Rows are points. Each copy is the shape, with its points in the same order, stretched, turned, moved and blurred by noise. Some copies are also mirrored. Which?

Shape (9 x 3)
[[ 38 -23 -28]
 [ 29  47 -27]
 [ 14  -4 -29]
 [ 21  74 -18]
 [ 36  98  44]
 [ 12 -32  -7]
 [-13  -4  73]
 [-81  23 -21]
 [ 37 -33  23]]
Copy 1 (9 x 3)
[[-48 -19  -8]
 [-23  58 -21]
 [-17  -2 -20]
 [  0  87 -17]
 [ 19 114  37]
 [-14 -34   7]
 [ 59  -4  78]
 [ 98  23 -28]
 [-27 -38  43]]
Copy 1 is: mirrored
Copy 2 (9 x 3)
[[ 43 -28 -24]
 [ 49  17  20]
 [ 34  -8 -23]
 [ 44  33  39]
 [ 19  13  91]
 [  2 -27 -26]
 [-63 -37  25]
 [-58  61 -32]
 [ 10 -59  -4]]
Copy 2 is: only turned

Shape (9 x 4)
[[ -53   22   -4   22]
 [  27   -4 -103   12]
 [   2  -11   35   19]
 [  23   22   -9  -28]
 [ -11   -3   12   69]
 [ -28  -13   34  -83]
 [  -5  -68   -3    7]
 [  19  -87   10   32]
 [  -8   61   79    6]]
Copy 1 (9 x 4)
[[-35 -38  27  -3]
 [ 60   1 -17  97]
 [ -1  44  11 -31]
 [ 10  32 -56   1]
 [-12  29  79  -2]
 [ 28 -24 -81 -79]
 [ 73   4  23 -26]
 [ 89  43  38 -27]
 [-88  49   8 -55]]
Copy 1 is: only turned
Copy 2 (9 x 4)
[[ 14   1 -23  61]
 [-17  87 -38   7]
 [  4 -39  10  10]
 [ 12  27  39   0]
 [-33 -39 -21  38]
 [ 90 -12  57  -2]
 [ 28 -24 -40 -18]
 [ 12 -50 -34 -39]
 [ -1 -58  68  40]]
Copy 2 is: mirrored
Copy 3 (9 x 4)
[[-18  39   7   1]
 [  0 -39 -62  20]
 [ 36  13  11 -36]
 [ 49  21 -20  13]
 [  4 -18  35 -27]
 [ 53  83 -28 -32]
 [ 21  -4 -27 -66]
 [ 42 -33 -14 -86]
 [ 51  56  60   4]]
Copy 3 is: only turned
Copy 4 (9 x 4)
[[-54  40 -34  23]
 [-51  14  80 -58]
 [-14 -33 -19  29]
 [ 11  14   8 -29]
 [-52  -4   2  74]
 [  3 -21 -94 -43]
 [-66 -59 -17 -17]
 [-52 -94   7   0]
 [ 34  14 -47  83]]
Copy 4 is: mirrored

Shape (11 x 8)
[[ -9  12 -78 -35 -46  81   6  40]
 [  1  31  43  77  28 -11 -23 -61]
 [ 60  50  33  55  23  -5  33   4]
 [ 26 -25 -21 -56 -59 -31  15  24]
 [-46 -31 -46  -8 -33  46  71  35]
 [-29 -15  -4   0 -75  69   8  61]
 [ -2  34  22  52  77   0 -16 -10]
 [  1  64  45  25  20  19  24 -65]
 [ 27  10  74   9  60  13  -1 -35]
 [ 34 -14   3  56  16  39   7 -48]
 [ -3  12 -52 -35 -66 -31  19  51]]
Copy 1 (11 x 8)
[[-32 -15 -33  -5  30  49 -77 -36]
 [ -2  -3  72  51  43 -48  63 -27]
 [  9   1  29 -14  37  11  76 -59]
 [ -7  33 -25  31 -75  25 -30 -23]
 [-41 -97 -51  27 -18  18 -23 -27]
 [-27 -39 -26  69   6  81 -39 -10]
 [  0 -19  41  12  71 -40  51  11]
 [-48 -10  83 -10  33 -15  53 -44]
 [ 21  -3  83   3  15   0  46  18]
 [ 32 -45  48  24  19 -21  13 -54]
 [-40  23 -60  20 -26  15 -30 -20]]
Copy 1 is: only turned
Copy 2 (11 x 8)
[[-23  36 -90 -31 -29  59 -22 -45]
 [  9 -23  -7 103  72   7  26 -11]
 [ 56 -24 -54  48  66  41  58  -2]
 [-15   8   8 -54 -74  -4  31  -4]
 [-11  36 -82   4 -81  29 -49  23]
 [-60  56 -63 -12 -43  69  19   5]
 [ 36 -17  -1  73  89  27 -23   9]
 [ 64  13 -14  98  49  21  55 -33]
 [ 66 -20  47  68  41  59  35  -7]
 [  6 -61 -35  68  17  38  21 -31]
 [-18  42 -50 -57 -49 -30  18  -6]]
Copy 2 is: mirrored

Shape (15 x 11)
[[-37 -17  39  59  46   2   8 -28 -20 -10  44]
 [  0 -19  45  51   0 -11  -6 -11 -11 -34  54]
 [-21   6 -43  40  -9  19   5  12  13  11 -41]
 [-29   7   8   7  22 -43  10 -13   7   9  20]
 [-11   3 -43   3  17  13 -20 -19  14   6 -29]
 [  4  -2  11   2  35  22  21  16  31  12   2]
 [-19  42 -41  14  11  11  14 -55   6  33 -12]
 [ -7  25 -21   4  24 -10 -22 -18 -18 -11 -19]
 [ 16  54 -30  22  -4   9  27  10   2   7 -40]
 [ 20 -31  58  45  52  11   0   3 -44  -3  54]
 [ -6 -27  -5  30  38 -23  30   9 -33  13  15]
 [ 19 -61  44  38  19 -13  24 -51 -25 -32  54]
 [ 18  19 -34  47  25 -20 -15 -15  29  33 -15]
 [-14  16   3   8  -4  -6  -6 -16   3  55 -56]
 [ -8  34 -23  26  36  -6  15 -13  27   5 -82]]
Copy 1 (15 x 11)
[[ 26  10  43  38  37 -52  54  44  23 -44  34]
 [ 64  -6  39  18  42 -44  53  16  35   1  15]
 [-38  -5 -19  -7  32  60   1  11  13 -11   3]
 [ -3   7  24  49  27 -34   1  10   1 -32 -18]
 [-33  27   1 -13   5  39 -11  32  13 -12 -21]
 [-13 -17  31   6  -3 -15   8  28 -47  -7   5]
 [-44  21   4  40 -10  18 -47  27  37  -6  -2]
 [-16  43  -7   5   9 -13 -12  14  23  -3 -11]
 [-30  -2 -14  17  18   5 -43  -8   6  30  10]
 [ 65  16  53 -12  41 -98  29  16  -9 -31  46]
 [  7  31  19  23  43 -32  -2  -7 -23 -50  30]
 [ 62  29 102  27  34 -22  40  15  29 -11  32]
 [-19   4  -4   5  41   7 -38  53  21  -5 -31]
 [-82  -2  31 -10  30  13 -38  -7  17 -15 -28]
 [-91  20  12  23  39  19 -31  34   4   9 -25]]
Copy 1 is: mirrored
Copy 2 (15 x 11)
[[ -25  -49   -9  -57   50    6  -75  -71  -34  -25    3]
 [ -14  -54  -48   -3   17  -15  -69  -79   -5  -12   18]
 [ -14  -38   16   14   21   60   -4   43   -1   28  -44]
 [ -11  -15   -9  -19   37  -12   -5  -10    2  -55   -1]
 [  -4   -7   -6  -37   -6   31    0   44    6    8  -55]
 [  16   12   14  -20    8   36    9  -21   -6   15   25]
 [  -7    5   24  -39   32    0  -47   76   -3    0  -30]
 [   0  -19    5  -28    2  -18   -8   12   -1   -3  -71]
 [  11  -10   48   27   24   -3    0   41   10   49  -34]
 [ -28   -5  -28  -26   24  -16  -57 -121  -63   16    4]
 [ -66    1    1  -10   48    4   -7  -51  -21   -4  -18]
 [ -82  -30  -53  -55    8  -33  -66  -88   -6    3   47]
 [  10   -7  -37  -17   66    5    6   41  -15   31  -41]
 [  -9  -19   12    3    6    0   21   64  -69    3  -24]
 [  10  -47   46  -44   34    6   50   57   -6   43  -44]]
Copy 2 is: only turned
Copy 3 (15 x 11)
[[-22 -37  33  73  -5   6  22 -32  12 -41  13]
 [  1 -46  53  33  -6 -24 -10 -22  -6 -13  19]
 [  2   3  34 -11  16  43  -4  33 -15 -45 -12]
 [  6 -24 -20  33  25   0  -1 -12  23 -12  27]
 [ 16   5 -24  -2   0  45   0  11 -28 -23   0]
 [  7   9  36   7   7  46  26  10  31  11  14]
 [ -9  10 -28  31  -4  17  32  50 -23 -51 -11]
 [ 17  -1 -16   0   7   3 -17  -2  -9 -18 -25]
 [  8  23  45 -30  13   0   6  50  12 -23 -38]
 [-24 -44  61  33 -33   6  10 -40  46  -7  -6]
 [-34 -24  12  -7   9  22  19 -31  40 -37   6]
 [-25 -63  11  19 -16 -25  36 -49 -21 -19  22]
 [ 51 -34  -8   8  -3  33  30  19  27 -42   0]
 [ -1 -21 -16   5  51  21  -9  42  -3   5 -36]
 [ 49  18   5  -9  45  26  34  13  13 -10 -46]]
Copy 3 is: mirrored
